Every row gives one point. To make a cloud, some directions were put in groups of two or more. Within a group, all points are equally far from the middle, so they leave a hole (a ring in 2 directions, a hollow ball in 3). The other directions are filled evenly. Then the cloud was stretched, turned, moved and blurred a little. Count the holes, and give their numbers of directions, smallest first.

Cloud (20 x 3):
[[ 35 -16  -5]
 [-36 -10 -13]
 [-16 -46   6]
 [-38 -26  19]
 [ 22 -40  -4]
 [ 30 -16 -13]
 [  4  26 -13]
 [ -8 -40 -14]
 [  4 -20 -29]
 [ 11 -13  60]
 [-42   8  18]
 [  0  15 -23]
 [-33 -23  37]
 [  2   9 -27]
 [  0  38  26]
 [-19 -38  36]
 [-41 -17  20]
 [-26  13 -18]
 [  3  33  -1]
 [ 16  15 -18]]
Holes: 1 (3)

Cloud, 31 rows:
[[-50   1  31 -18]
 [ 51 -27  -3  35]
 [ 30 -20 -42 -26]
 [-23 -17 -46  29]
 [-23 -15 -53  11]
 [-46   4 -17 -35]
 [ 34  24  25 -46]
 [  5  31  57   9]
 [-23 -26 -23  47]
 [-21 -22 -41 -30]
 [-38  36 -11 -30]
 [-50  10  11 -32]
 [  6  41  -4  52]
 [-51   0  15 -31]
 [-34 -11  12  51]
 [-29   4 -36  40]
 [ -8 -56  27  19]
 [  4 -27 -41 -34]
 [-25 -25 -19  49]
 [  2 -32 -50  14]
 [  7  39  47 -26]
 [-29 -27 -13 -44]
 [ 54   4 -36   0]
 [-14 -31 -20 -46]
 [-28 -31   3  48]
 [ 43  -9  53  -3]
 [ -2  56 -31   7]
 [  8  58 -29   4]
 [ 34  15  42 -37]
 [ 15  34  50 -24]
 [-15 -23 -47 -24]]
Holes: 2 (2, 2)

Cloud (50 x 6):
[[-24   9  20 -37  -4 -12]
 [ -8  -9 -19  31 -23 -32]
 [-24 -13   9  27 -53 -32]
 [ 19   7 -22  -5 -46  33]
 [ 12 -20  29   7  -3 -10]
 [  8  25  -3 -17  35  -1]
 [ 26  -4  16  13 -10  20]
 [ -9 -48  16 -11 -14 -25]
 [-10  15  22 -32  36 -31]
 [-33  11  25  44 -17  14]
 [-22  -3 -51   2  29  21]
 [  1  33  48 -41   8 -13]
 [ -9 -13 -13 -28  27  32]
 [  0  -7  -6 -21 -36   7]
 [-23  25 -30  18   1  24]
 [-25  21 -30   9  -1  12]
 [ 25   3  22 -33 -38 -21]
 [ 16   4  37  -6 -49  24]
 [ -1  -3  -2  18 -45  -5]
 [-27 -25  17 -13 -33  32]
 [ 12 -22 -15 -33  13  38]
 [ 10  -3  -6 -29  43  37]
 [ 20 -28  11   4  13  15]
 [-23  11  15  -9   0  -6]
 [ 28  27  -6  41   6  19]
 [  6 -35  32  15  -2  -8]
 [-23 -16 -40 -12   8 -18]
 [-30  32  18 -43 -22 -15]
 [-16 -26 -22 -13 -33  43]
 [ 13  -2  45 -33 -19 -29]
 [  5  -3  28  25 -25  21]
 [ -8 -13 -50  19 -24  19]
 [-31  31 -25   4  15 -31]
 [-55   1  -7  -7  -4  -7]
 [ 22 -20 -15 -43 -11  44]
 [ 34 -36 -20   5  -9 -22]
 [ 16  31   5  32  24 -18]
 [ -3  13 -26 -21 -38 -17]
 [  6  59 -31  36   7  18]
 [  4  10 -13 -12  42 -10]
 [  3  34   4  39 -23  -1]
 [-21  43  43 -27  14  16]
 [-11 -25   1  26 -43 -25]
 [ 16  32 -29 -41 -19  -4]
 [ 28 -39 -34  27 -14  -8]
 [ -3  19   9  17 -60  -3]
 [ -1  -1 -59 -30 -26 -42]
 [-13  43  -8  40  -6 -32]
 [-28  49  29  -9  13 -39]
 [-58  32  -4 -16  11 -39]]
Holes: 0
